Each row is a point. Any point is a mix of the corners, with weights that add up to 1. It lies inside the corners' shape when no weight is negative. Is each point inside? If not, which corners have a negative weight?
In the rows, zero is written as 128.

Corners:
(1): [103 132]
(2): [88 60]
(3): [159 155]
Points:
[77 63] => outside (3)
[93 75] => inside
[91 67] => inside
[106  87] => inside
[124 139] => inside
[115 105] => inside

Corners:
(1): [171 113 181 139 127 120 129 119]
(2): [143 160 186  83 188  98 121 129]
(3): [177 184 158  95 161 182 169  29]
(4): [ 72 144 129 120 133 150 165 106]
(5): [ 75 167 102 169 169 157  77 147]
(6): [118 165  94  72 131 125 146 249]
(7): [102  36 142 137 131 172 102 167]
(8): [135  26  84 199 116 114 192 160]
(9): [113  87  58 111  94 157 178 126]
Points:
[156 182 187 120 175 128 152  56] => outside (6, 7, 9)
[115 110 104 122 135 141 149 144] => outside (1)
[ 89 106 102 117 141 138 137 170] => outside (1, 3)
[136  58 168 154 139 144 158  91] => outside (5, 6, 9)
[130 108 142 131 141 153 143  96] => outside (6)
[141 137 154 153 142 156 129 113] => outside (2, 9)
[122 113 137 130 140 140 148 111] => outside (6)
[128 101 115 138 135 143 152 142] => inside
[149 118 154 129 130 130 138 125] => inside

Corners:
(1): [ 63 118 160  98 141 136 150 164  79 186 141 152 219 124]
(2): [ 74 109 157 132  84  92 191  96  51  93 169  93 136 106]
(3): [105 160  91 195  25 113  89 140  41 134 179  41 168 197]
(4): [ 58 167 118  58  51  75 170 133 112  81 171  91 125  92]
(5): [171 132 138 101 113 155  79 125 155 113 129 120 166 145]
(6): [ 97  45 149 156 175 156 130 185 175 184 141 190  64  72]
(7): [134 119 105 116 110 128  79 177  67 146 162 102 124 223]
(8): [ 95 104 132 120 103 140 191 147 157  94 148  92 136  92]
(9): [ 66  97 110 153 164 122 129 165 127 128  66 177 185 150]
(10): [249 166 117 107 110 124 115 101 141 124 157 113 182 122]
(11): [180 159  75  86 138 158  83 110  92 120 145 122 157 111]
(12): [ 84 101 101 153 117 155 188  59 155  62 157 141  63 117]
(13): [137 157 142  59 169 142 121 130 140 122 189 109 175  78]
(14): [177 177 142 165 114 155 141 136 126 108 153 124 138  93]
(15): [111 129 157  83 126 144 165 168 141 201 139  55 144 122]
Points:
[127 117 145 129 123 135 140 162 100 174 165  95 145 115] => outside (4, 5, 9, 12)
[113 136 125 142  99 129 147 123 118 104 151 112 154 104] => outside (7, 15)
[109 141 121 104  97 118 139 135 110 115 158 108 139 117] => inside
[123 130 126 122 116 140 144 138 122 121 151 111 139 121] => inside
[143 134 128 110 118 134 131 141 123 141 147 104 151 133] => inside
[121 125 138 114 122 138 159 126 149 120 134 128 139  91] => outside (3, 7, 13)
[107 149 146 114  92 122 159 123 127 112 152  91 174 110] => outside (6, 7, 11)
[104 131 129 115 109 129 143 137 115 142 147  96 159 120] => outside (7, 14)
[114 123 122 116 128 138 129 151 129 138 141 126 142 123] => outside (2)

Corners:
(1): [110  95 114 144 136 141  61 106 210  62 102  34  77  67 125  87  95  74
 148  88]
(2): [160  65 124 114 121 180 180 150 142 138 119 201 120 123 119 137 142 101
  96 140]
(3): [145 131 127 111  88 165 140 134 142 156 164 174 146  76 144 160 133  80
 111 129]
(4): [ 74  72 141 148  96  98  57 124 215  48 140  86 147 181  51  73  82 144
 172  81]
(5): [122  86  95 129  78 154  60  88 200  44  82 114 197 196 101 125 129 175
 182 119]
(6): [140 124  71  90 141 207 138 155 105 150 148 211  95  97 107 104 110  72
 138 153]
(7): [180  55  59 116 105 134 134 143  67 107 130 233 167 159 123 168 146 113
 141 127]
(8): [133 118 128 108 122 141 172 129  98  95 131 136 125 128  81 167 130 152
 220 123]
(9): [220 111 131 130  79  59 132 143 116  70 127 129 192  86  95 141 171  93
  97 196]
(10): [192 100 115  87  98 112 154 168  83 121 107 201 174 135 166 134 180 125
 126 166]
(11): [  7  90  93 127 116 141  27 132 161  80 117  92 120 115  47 103 129 176
 207  83]
(12): [190  55 111  89  45  81  94 165 130  66 134 103 180 192  71 147 177 105
 168 181]
(13): [182 164 109 177 146 189 152 140 124 177 155 195  32  89 181 149 119 101
  79 158]
(14): [104  88 127 177  70 114  94  79 147  40 136  61 118 132 132  84 134 149
 139 121]
(15): [ 90 158 148 145 127 180  85 149 152 135 133 135 121 144  54 100 141  52
 116  73]
(16): [ 79 193 130 121 167 149 138 104 127 145 144 123  42  69 120 157  79  75
  81 144]
(17): [115 131  48 144 181 154 156 103 146 171 193 138  87  81 130 118 140  95
 116 110]
(18): [ 62  94 157 123 138 134  64 109 107 155 144 125 162 126  65 132 132 134
 178 139]
(19): [220  82  81 109  65  77 161 117  71 111  84 162 124 141  89 140 134 145
 120 127]
(20): [178 143 135 140  70 102 192 122 115 125  85 224 129 109 140 147 160  69
 130 176]
(21): [176 173 150 116 148 129 113  93 149 112 172 150  61  72 120 136 159  54
  64 153]
Points:
[131  81 111 127  90 106  96 111 151  68 112 111 150 142  87 109 138 145
 164 131] => outside (3, 7, 13, 15, 16)
[178 112  99 127 116 138 148 110 138  97 121 158  90 128 141 135 125 106
 118 139] => outside (3, 9, 11, 15, 18)
[135 105 108 124 111 131 116 125 143  91 124 133 119 126  90 122 129 100
 134 125] => outside (3, 10, 13, 18)
[155  91 115 104  94 120 133 129 115 109 120 179 159 155  87 147 160 122
 151 129] => outside (1, 6, 9, 13, 14, 16)
[132 116 114 125 119 135 119 126 134 107 131 138 114 122 101 126 131 105
 136 131] => outside (3)
[137 110 110 128 109 129 111 127 132 103 133 140 128 126 102 127 132 107
 141 128] => outside (2)

Corners:
(1): [192 100 110 176  95  82 166  35 182  93 142 186 145  83  87  99  61 199
 145 174]
(2): [ 76 134 105 130 147  55  74 158 115 106 147 171  97 192 126  81 127 171
 135 192]
(3): [122 161  15 105 152  69 131 135  67 108  79 159 118  86 110  65 146 131
 162  93]
(4): [ 71 112  95  95 135  35 119 113 109  90 120 118  95  68 210 138 142 174
 160  88]
(5): [ 95 131 127 108 149 129 178  83  96 177 129 166 118 130  36 199 133 109
 185 138]
(6): [125 153 170  87 180 139 126 123  93 170  97  79 141 111 122 144 193 162
 163 133]
(7): [105 173 100  67 200 170  77 150 152 204 110 116 168  69  69  71 190 186
 103 164]
(8): [175 135 121 183  90 206 123 104 152 106 166 191 119 197  99 215 120 171
 123  98]
(9): [ 78 157 158 100 180  89  47 133  36 213  73 147 133 170   7 151 191 149
  88 103]
(10): [133 152 116 119 140 184 141  67 141 160 107 133 152  87 104  82 137  92
 120  91]
(11): [ 69 164 148 160  97 179 115 169 175 202 213 139 160 134 124 143 126 166
 208 124]
(12): [190 131 104 143  64 141 159 138 154  75 112 188 135  93 118 158  96 192
  54  77]
(13): [151 125 102 138 169  42 123 123 110 117 176 183 172 109 135 133 150 183
  93 106]
(14): [164  89  92 130  62  75  72  98  71 119 127 167 170 140 103 125 134 144
  95 180]
(15): [193  98 133 138 129 243 151 108 239 218 189  81 141 149 119 129 132  66
 172 113]
(16): [148 155 138 191 138 135 130  90 210 145 217  98 170 102 112 179 137  67
 166 147]
(17): [117  71 114 218 129 146 180 151  95 112 106 114  92 226  86 184 220 126
 129 142]
(18): [149 164 128 116 105 135 124 104  20 170 112 167  72 109 118 117 196 130
  93  69]
(19): [200  64 135 163 126 143 185 110  98  74 219  32  92 153 145 196 133  61
 157 132]
(20): [142 139  82 155 131  85 143  81 145 125 183 119 135 198 106  97 124 155
  62 138]
(21): [133 147  75 151 124  68 105 114 122 134 164 149 109 109 189 130  45 163
 154 151]
Points:
[136 134 134 131 139 125 122  94 128 160 168 120 139 129 110 146 137 134
 133 123] => outside (2, 3, 12, 17)
[126 144 119 126 151 143 111 126 110 167 141 111 149 126 104 133 191 126
 130 109] => outside (1, 2, 5, 12, 21)
[144 159 110 110 147 135 113 127 110 173 145 137 148  93 101 148 146 130
 147 112] => outside (1, 2, 4, 10, 17, 20)
[105 147 124 159 158 118 112 148  95 154 150 151 117 163  86 158 157 157
 168 150] => outside (4, 10, 12, 14, 15, 20)
[145 132 131 137 113  86 109  97 100 127 147 140 139 121 129 151 128 161
 102 109] => outside (2, 3, 5, 7, 15, 17)
[146 126  96 129 106 144 141 103 138 129 150 144 123 125 108 120 120 140
 138 125] => outside (6, 9, 13, 16, 17, 21)
[135 131 106 125 132 121 121 119 117 144 133 143 129 128 111 123 142 153
 121 127] => outside (16)
[126 134 124 124 150 162 126 124 128 156 123 111 105 134 114 143 155 106
 152 111] => outside (1, 11, 13, 14, 20)
[129 124 115 125 117 111 121 118  77 127 113 158 123 122 101 138 159 156
 120 121] => outside (15, 16, 20, 21)

Corners:
(1): [ 52 161 129 169 150 136 129 183 133  92  97  70 202 193  96 145 101  90
 200 165]
(2): [116  91 166  70 162  79  97 154 140  81  88 173 104 162 160 160 186 122
 140 131]
(3): [152 126 116 170  67 106 142 157 103 171 124 106 138 181 158 129 117 103
 191  95]
(4): [181  94 128 108 159 165 114 178 101  52  89 139 100 100 134 160 128 174
 169 172]
(5): [210 121  91 191  46 123 140 116  42  95 132 123 145 127 219  69 178 140
 249  92]
(6): [135  96 136 190  63 185 158  97 166 100 146 105 139 168 170 118 108  87
 181 128]
(7): [117 147 179 159 143  27  87 175  72 134 150 108  94 191 131 152 206 145
 221 142]
(8): [180 141 193  54 161 148  77 193 139  91 126 137 108 155 136 159 214 130
  95 136]
(9): [ 55 166  75 147 151 178 108 203 124 136 125 108 160 179  82 139 153  78
  97  82]
(10): [110 112 140 169  88 164 172  74  95 162 122  80 170 116 188  93  93  73
 176 132]
(11): [ 94 159 121 109  74 151  86 118 144 180 112  73 129 184 105  79 194 123
 180 109]
(12): [155 131  96  71 134 212  88 206 115  91 104  89 121 118 184 151 201 117
 114 143]
(13): [212 105  69  87  90 207 140 136  98 133 152 119 154 117 207 116 141  99
 224  93]
(14): [ 35 124 154  54 177 172 139 207 164  95 146 152 166 150  66 158 123 123
  99 159]
(15): [ 79 129  64 174 114  57  93 110  61 112 122 186 177 111 120 132  95 117
 147 159]
(16): [139 157 103 174 137 120 151  91 124 117 111  78 177 185 174 107 153 134
 166 179]
(17): [132  91  94  85 127  96  85 221 111  83 124 174 109 175  58 151 189  79
 121 114]
(18): [ 88 114 110 209 144  43  96 114 106  69 133 129 189  94 101  69 148 174
 228 182]
(19): [128 141 168 168 130 120 151 123 125 153  88 146 135 160 169 111 139 152
 234 187]
(20): [ 92 111 122 143 107 164  88 136 147 163 141 136  92 183  89  57  88 119
  89 134]
(21): [ 28 148 127 134 117  71 155  87 187 119 132 168 135 147  76 105  77  85
 142 144]
Points:
[113 120 138 128 124 147 115 172 141 117 126 120 127 166 137 139 152  82
 145 118] => outside (4, 5, 11, 14, 15, 16)
[108 130 111 132 119 118 116 156 116 112 128 121 149 156 126 132 157  99
 157 125] => outside (4, 19, 20)
[130 123 128 142  97 165 137 117 129 132 103 121 134 149 155 114 102  99
 166 121] => outside (7, 12, 14, 16, 17, 18)
[172 119 140 165 105 117 131 123  91 117 106 110 142 142 186 126 145 140
 227 147] => outside (9, 12, 14, 17, 20, 21)

Corners:
(1): [242 138  91 203  98 139 120 107 212 104 184 100 146  44  95 162  57 160
 150 133]
(2): [157 101 194 172  75 157 149  60 185 186  43  83 123  72 150 173 141 177
 123 190]
(3): [140 144 163 221  26 182 172 139 214 133 144 107  87  10  83 108  70 148
 202   7]
(4): [163 150 127 104 180 208  94 150  75 135 107 137 214 207 122 156 184 162
 116 158]
(5): [110 151 123  75 119  97 133 127 117 105 119 211 103 198 149  50 128 138
 109 161]
(6): [152 122 155 167  49 142 181 196 209 121 105 145 155  95 177 151  80 153
 147  28]
(7): [113 130  27 138 178 182 120 134 160  73  83 211 107 172 153 106 121  83
 187 130]
(8): [ 93 160  75  49 137 141 133 162 171  83  97 151  75 149 198 129 114  87
 109 156]
(9): [162  57 166 156  61 209 160 108 131 128  89  61 112 130 118 143 175 207
 173 199]
(10): [112 180 132 134  93 143  84  79 103 198 158 151 198 188 144 182 225 141
 122 142]
(11): [179  30 131 101  82 143 101 136 182 125  45 127  66  80  96  88  50 102
 132  61]
(12): [142 130 112  96 149  92 155 142 166  37 147 157 114 141 162  74 125  92
 158 114]
(13): [153 131 144  99 136 169 140  89 121 155 163 145 182 207 222 145 127 135
  96 170]
(14): [129 174 151  90 143 116 132  49 127 163 190 231 168 127 154 150 188 141
  71 172]
(15): [139 136 151 120  35 145 191 137 161 147 111 111 141  71  37 109 104 127
 202 172]
(16): [ 94 153 112 109 160 137 111 101 113  28 111 209 108 149 115 129 107 102
 163 139]
(17): [116 170  90 107 132 109 148  59 155 143 196 127 197 134 150 159 144 147
  48 129]
(18): [182 110 164 140 104 204 142 107 200 135  99 103 150 140  71 180 134 176
 127 136]
(19): [144 156  44  57 121 150 131 110 127  74  96 169  94 166 135  96 134 110
 176 100]
(20): [ 85 136  96  99 154 135 106 149 156  75  87 134 114 118 112 115  99 161
 245 129]
(21): [129 161 132 110 165  77 195 106 107 159 188  79 166 195 180 192 181 162
 136 163]
Points:
[150 125 119 130 116 159 135 123 171 100 109 150 118 118 142 123 107 137
 138 124] => outside (10, 15, 21)
[141 131 109 118 121 153 128 118 153 111 113 148 123 138 137 128 125 131
 145 117] => outside (15)
[142 129 126 112 112 129 152 105 148 123 133 135 132 146 149 136 140 137
 128 156] => outside (3, 4, 20)
[123 132 110 103 126 155 139 131 136 104 125 151 124 178 158 117 133 123
 123 105] => outside (1, 2, 14, 15, 20)
[138 144 114 113 133 140 125 106 145 111 125 168 133 151 149 134 127 122
 120 124] => outside (9, 15, 20)
[147 133 119 130 115 146 138 115 154 114 124 145 137 129 130 130 121 138
 150 127] => outside (8)
[108 145 148 116  85 120 169  93 132 137 143 133 144 129 133 126 152 154
 151 157] => outside (1, 4, 7, 8, 11, 18)
[155 138 125 136 107 152 127 108 157 133 133 130 147 132 124 152 136 147
 138 135] => inside
[141 134 115 111 124 134 148 114 140 122 126 128 131 147 142 138 137 138
 147 134] => inside
